Every row gives one point. Any point is a mix of the corners, with weights that add up to 1. It lies inside the corners' shape when no weight is negative. Is each point inside? If not, which corners have a negative weight?

Corners:
(1): [ 0.41 -0.48]
(2): [ 0.05 -0.30]
(3): [0.02 0.52]
Points:
[0.18 0.07] -> inside
[0.05 0.39] -> inside
[ 0.13 -0.17] -> inside
[0.04 0.43] -> inside

Corners:
(1): [ 0.39  0.49 -0.37 -0.53  0.47 -0.14 -0.49 -0.56]
(2): [-0.11 -0.16  0.44  0.17 -0.26 -0.43 -0.20 -0.34]
(3): [-0.07 -0.67 -0.29  0.29 -0.03 -0.17  0.38  0.33]
(4): [ 0.07 -0.38  0.24  0.24  0.06  0.05 -0.03  0.13]
(5): [-0.11  0.21  0.24  0.40 -0.21 -0.12  0.28  0.65]
(6): [-0.27  0.07 -0.53  0.09  0.19  0.26 -0.37 -0.30]
(7): [ 0.58 -0.17  0.24 -0.33 -0.07 -0.23 -0.33  0.04]
(8): [-0.16  0.18 -0.18 -0.18  0.22  0.23 -0.01  0.00]
(9): [-0.22  0.76 -0.51 -0.52  0.83 -0.32 -0.60  0.13]
Points:
[ 0.00  0.09 -0.18 -0.15  0.23 -0.28 -0.12  0.14] -> outside (4, 6)
[-0.02 -0.16 -0.04  0.08  0.13 -0.10 -0.05  0.11] -> inside
[-0.28 -0.01  0.07  0.24 -0.03 -0.04  0.08  0.20] -> outside (1, 7)
[ 0.04 -0.13  0.06  0.01  0.04 -0.20 -0.13  0.00] -> inside

Corners:
(1): [ 0.52 -0.38  0.11 -0.27  0.31  0.08  0.52 -0.08 -0.21  0.25  0.28  0.19
 -0.14  0.24  0.25 -0.30 -0.06 -0.39]
(2): [ 0.09 -0.25 -0.08  0.28 -0.27  0.06 -0.39  0.26 -0.19  0.34 -0.45 -0.18
  0.04  0.56  0.34  0.33  0.66  0.18]
(3): [-0.04 -0.54  0.32  0.30 -0.30  0.34  0.07  0.50  0.05  0.30 -0.09 -0.27
 -0.45  0.10  0.06  0.09  0.49  0.25]
(4): [-0.05 -0.62  0.04  0.29  0.70 -0.17  0.38  0.25 -0.12  0.25 -0.41 -0.21
  0.16 -0.24 -0.21  0.19 -0.25  0.32]
(5): [-0.14 -0.41  0.49  0.49  0.15 -0.08  0.05 -0.95 -0.15  0.10 -0.35  0.22
  0.26 -0.46 -0.55 -0.46 -0.30  0.36]
(6): [ 0.29 -0.34 -0.47 -0.23  0.03  0.31  0.24  0.44  0.26  0.48  0.05 -0.54
  0.07 -0.12  0.41  0.41  0.25 -0.19]
(7): [ 0.16  0.06  0.00  0.05  0.58 -0.22  0.47 -0.07  0.04  0.03  0.55 -0.64
 -0.12  0.19  0.65  0.23  0.46 -0.05]
(8): [ 0.14  0.12 -0.44 -0.28  0.25  0.29  0.24  0.34  0.12  0.15  0.31  0.07
 -0.50  0.55  0.04  0.52  0.14  0.20]
(9): [-0.17  0.08 -0.16 -0.18 -0.25  0.13  0.56  0.41 -0.28 -0.19 -0.45 -0.45
 -0.34  0.17  0.38  0.28  0.32 -0.19]
(10): [ 0.41 -0.19  0.64  0.64 -0.11  0.15 -0.34 -0.26  0.50  0.28 -0.17  0.48
  0.29 -0.65  0.19  0.07 -0.61  0.17]
(11): [-0.20 -0.99  0.01  0.21 -0.19  0.09 -0.14 -0.18  0.03  0.03 -0.56  0.20
  0.35 -0.37  0.39  0.11 -0.40  0.39]
(12): [-0.30 -0.48  0.32  0.39  0.13 -0.59  0.21 -0.74 -0.15  0.04  0.11  0.48
  0.49 -0.64 -0.28 -0.19 -0.26 -0.13]
(13): [-0.18 -0.24  0.25  0.72  0.04  0.29  0.55 -0.23  0.24 -0.09 -0.17  0.31
  0.24 -0.33  0.06  0.16  0.17  0.65]
(14): [ 0.38 -0.21 -0.10 -0.08  1.21  0.43 -0.13  0.31 -0.31 -0.13  0.23  0.16
 -0.50  0.13 -0.09 -0.16  0.31  0.05]
(15): [-0.42 -0.18 -0.09  0.39  0.22  0.33  0.18  0.30  0.25  0.49 -0.08 -0.31
 -0.16 -0.01  0.49  0.37  0.01 -0.33]
(16): [-0.41 -0.26  0.64 -0.41  0.25  0.00 -0.19  0.26  0.14  0.40 -0.38 -0.25
  0.50 -0.43  0.22  0.07  0.22  0.10]
(17): [-0.02 -0.08 -0.07 -0.18  0.27  0.26  0.40  0.48  0.05 -0.44  0.51 -0.34
  0.18  0.48  0.46 -0.33  0.00 -0.29]
(18): [-0.01 -0.35  0.07  0.47  0.30 -0.40  0.02 -0.24  0.54  0.20 -0.25  0.51
 -0.08 -0.13 -0.10 -0.60 -0.14  0.16]
(19): [-0.23  0.03 -0.22 -0.19 -0.02  0.02  0.09  0.59 -0.34  0.47  0.07 -0.23
 -0.12 -0.09  0.68 -0.13  0.39  0.30]
Points:
[ 0.02 -0.11  0.19  0.13  0.30  0.05  0.05  0.01  0.00  0.21  0.18  0.13
 -0.06 -0.02  0.19 -0.16  0.13  0.06] -> outside (4, 6, 9, 11)
[ 0.03 -0.16 -0.08 -0.12  0.31 -0.07  0.31  0.25 -0.05  0.13  0.14 -0.21
 -0.03  0.06  0.25  0.09  0.31  0.01] -> outside (5, 10, 11, 15)
[-0.10 -0.46  0.07  0.12  0.06  0.08  0.04  0.06  0.04  0.18 -0.21  0.01
  0.08 -0.15  0.26  0.04 -0.03  0.17] -> inside
[ 0.06 -0.18  0.06 -0.03  0.32 -0.01  0.27  0.09 -0.06  0.14  0.13 -0.06
 -0.08 -0.05  0.14 -0.06  0.03 -0.13] -> outside (2, 11, 13)
[ 0.06 -0.24  0.12  0.20  0.34  0.09  0.19  0.01  0.02  0.06 -0.01 -0.02
 -0.08 -0.01  0.02  0.04  0.15  0.07] -> outside (11, 19)
[ 0.00 -0.36  0.10  0.11  0.09 -0.07  0.18 -0.02  0.01  0.16 -0.28  0.09
  0.24 -0.20  0.07  0.00 -0.13  0.15] -> outside (3, 7, 14, 15)
[-0.01 -0.42  0.06  0.17  0.06  0.08  0.02  0.00  0.00  0.13 -0.19  0.01
  0.10 -0.05  0.24  0.05  0.00  0.14] -> inside
[-0.19 -0.23  0.01  0.14 -0.01 -0.01  0.09  0.07  0.00  0.20 -0.16 -0.20
  0.23 -0.16  0.43  0.20  0.07  0.20] -> outside (1, 3, 14, 18)
